Rows are points. Two turns around zero, p and q, are shown by what they do to some points. Write where each new point lands after one turn and then the other. Backwards means that the second turn is done in reverse. Each puzzle has new turns, and all numbers are rounded.

Turn p:
[-0.078 -0.073] => [-0.052 -0.094]
[-0.055 -0.179] => [0.003 -0.187]
[-0.083 -0.147] => [-0.033 -0.165]
[-0.142 0.152] => [-0.182 0.100]
[0.358 0.248] => [0.263 0.347]
Turn q:
[0.238 0.088] => [0.250 0.046]
[-0.162 -0.249] => [-0.203 -0.217]
[-0.076 0.162] => [-0.047 0.173]
Where do these land?
p, then q: [0.084 -0.272] => [0.122 -0.257]
p, then q backwards: [0.130 0.254] => [-0.004 0.285]
p, then q: [-0.275 -0.042] => [-0.266 -0.080]
q, then p: [0.061 0.060] => [0.052 0.068]

Turn p:
[0.091 0.055 -0.025 0.117] => [0.083 0.095 -0.078 0.060]
[-0.291 -0.095 0.073 -0.074] => [-0.236 -0.142 0.160 0.057]
[0.301 0.345 0.054 0.155] => [0.261 0.407 -0.048 -0.018]
[0.092 -0.118 0.113 0.046] => [0.149 -0.086 0.051 0.071]
[-0.325 -0.293 0.002 -0.431] => [-0.314 -0.438 0.194 -0.222]
[0.069 0.119 -0.052 0.166] => [0.051 0.167 -0.105 0.088]
[0.064 -0.014 -0.165 0.022] => [0.006 -0.004 -0.175 -0.034]
Turn q:
[-0.021 0.082 -0.196 0.042] => [-0.062 0.005 -0.206 -0.031]
[-0.226 0.030 0.241 0.115] => [-0.190 0.039 0.196 0.217]
[0.035 -0.094 -0.086 0.028] => [0.048 -0.110 -0.062 -0.013]
[0.292 0.069 -0.246 -0.074] => [0.230 0.058 -0.257 -0.183]
[0.022 0.034 0.006 -0.253] => [0.002 0.074 0.082 -0.231]
[0.258 0.188 0.159 -0.124] => [0.215 0.292 0.081 -0.068]
[-0.360 -0.309 0.122 0.266] => [-0.243 -0.358 0.165 0.310]
Where do these land?
p, then q backwards: [-0.264 0.097 -0.276 0.166] => [-0.268 0.246 -0.145 0.172]
p, then q backwards: [0.039 0.078 -0.040 0.207] => [0.072 0.152 0.014 0.153]
q, then p: [0.140 -0.234 -0.157 0.199] => [0.169 -0.205 -0.252 0.067]
p, then q backwards: [0.195 0.198 0.138 -0.363] => [0.155 -0.009 0.072 -0.446]
p, then q backwards: [0.082 -0.081 0.213 -0.204] => [0.075 -0.217 0.121 -0.182]
q, then p: [-0.221 0.111 -0.116 0.021] => [-0.270 -0.013 -0.022 0.041]
q, then p: [0.029 -0.168 0.238 -0.027] => [0.200 -0.034 0.187 0.103]

Turn p:
[0.042 0.146 -0.173 -0.049 0.534 -0.026 0.524 0.048] => [0.354 0.224 -0.316 -0.256 0.358 0.124 0.342 0.129]
[0.103 -0.158 0.007 -0.077 -0.098 0.100 -0.130 -0.218] => [0.038 -0.015 0.101 0.000 -0.059 0.020 -0.229 -0.239]
[-0.070 -0.121 -0.112 -0.070 -0.046 0.133 0.044 0.227] => [-0.033 -0.196 -0.243 -0.047 -0.036 0.014 -0.064 0.063]
[-0.047 0.115 0.875 -0.026 -0.025 -0.021 -0.154 -0.307] => [-0.322 0.072 0.775 -0.097 0.062 0.422 0.006 -0.015]
[-0.083 -0.208 -0.179 0.162 -0.035 -0.022 -0.205 0.078] => [-0.104 -0.114 -0.111 0.181 0.084 -0.232 -0.165 -0.028]
[0.119 0.058 -0.166 -0.033 -0.016 0.032 -0.186 0.175] => [0.113 -0.038 -0.075 0.076 -0.124 -0.125 -0.156 0.178]
[-0.049 -0.112 -0.131 -0.129 -0.094 -0.171 -0.194 0.036] => [-0.124 0.027 -0.039 -0.067 -0.107 -0.256 -0.163 -0.007]
[-0.164 0.157 -0.153 -0.020 -0.054 0.008 0.130 0.027] => [-0.054 0.107 -0.213 0.040 -0.102 0.035 0.150 0.020]
[-0.059 0.178 0.093 0.145 -0.082 0.082 -0.060 -0.076] => [-0.061 0.056 0.104 0.215 -0.062 0.127 0.060 0.016]
[0.207 -0.055 -0.059 0.098 -0.083 -0.115 0.230 0.011] => [0.192 -0.123 0.018 -0.045 -0.013 -0.128 0.219 -0.114]
Turn q:
[0.018 -0.360 -0.144 0.471 -0.062 -0.149 0.131 -0.189] => [-0.267 -0.317 -0.241 0.387 -0.014 -0.048 -0.012 -0.263]
[0.061 0.031 -0.087 0.165 -0.190 0.104 -0.036 -0.167] => [0.070 -0.168 -0.101 0.011 -0.081 0.143 -0.127 -0.170]
[-0.073 0.012 0.124 -0.050 0.109 0.135 -0.205 -0.130] => [0.073 0.032 0.100 -0.083 0.230 -0.008 -0.186 -0.039]
[0.112 0.187 -0.165 -0.084 0.201 0.251 -0.212 -0.025] => [0.209 0.062 -0.221 -0.257 0.190 0.045 -0.134 0.112]
[-0.175 -0.132 -0.065 -0.135 0.042 0.255 0.161 0.342] => [-0.157 -0.045 0.073 -0.018 0.071 0.207 0.120 0.431]
[0.201 0.043 0.074 -0.093 -0.092 0.115 0.305 0.050] => [0.149 -0.027 0.039 0.019 -0.059 0.197 0.327 0.006]
[0.183 0.012 -0.004 -0.092 -0.122 -0.302 0.005 -0.298] => [0.036 -0.035 0.013 -0.112 -0.140 -0.205 0.117 -0.382]
[0.029 0.038 0.153 -0.059 0.093 0.054 0.113 0.373] => [0.095 0.135 0.098 0.131 -0.006 0.020 0.159 0.336]
[0.077 -0.070 0.106 -0.011 -0.062 -0.048 -0.424 0.012] => [0.176 -0.133 0.117 -0.045 0.021 -0.270 -0.265 0.023]
[-0.433 0.239 0.007 -0.111 0.084 -0.415 0.163 0.032] => [-0.385 0.496 0.122 -0.031 -0.211 -0.080 0.000 -0.053]
Where do these land?
p, then q: [0.063 0.070 0.009 -0.003 0.306 0.148 0.286 0.171] => [0.096 -0.037 -0.216 -0.088 0.155 0.065 0.276 0.257]
p, then q: [-0.021 -0.054 -0.116 0.053 0.102 0.358 0.154 0.190] => [-0.026 -0.267 -0.299 -0.049 0.144 0.043 0.029 0.175]
q, then p: [0.153 0.080 0.032 -0.150 0.171 0.351 -0.019 0.023] => [0.327 -0.041 -0.081 -0.171 0.086 0.110 -0.108 0.177]
p, then q: [-0.048 -0.211 0.127 -0.122 -0.277 -0.198 -0.047 -0.166] => [-0.164 0.027 0.326 -0.098 -0.002 -0.033 -0.079 -0.270]
p, then q: [0.107 0.003 0.020 0.155 -0.203 -0.304 -0.020 -0.225] => [-0.012 0.146 0.166 0.177 -0.100 -0.034 0.077 -0.351]
p, then q: [-0.142 0.189 -0.348 -0.166 -0.025 0.087 0.074 -0.050] => [0.021 -0.020 -0.265 -0.209 -0.277 0.153 -0.073 -0.024]
q, then p: [-0.020 0.017 0.239 0.181 -0.314 -0.117 -0.162 -0.009] => [-0.087 -0.136 0.372 0.185 -0.055 -0.073 -0.070 -0.133]
q, then p backwards: [0.155 -0.058 -0.119 -0.009 0.140 0.053 -0.052 0.248] => [0.018 0.081 -0.128 0.042 0.126 -0.049 0.033 0.289]
q, then p: [-0.016 -0.310 0.344 0.308 -0.001 -0.158 -0.309 -0.238] => [-0.124 0.119 0.419 0.180 0.397 -0.259 -0.088 -0.129]
p, then q: [-0.231 0.273 -0.189 -0.246 0.102 -0.219 0.095 0.057] => [-0.060 0.254 -0.089 -0.234 -0.342 0.143 0.075 0.147]
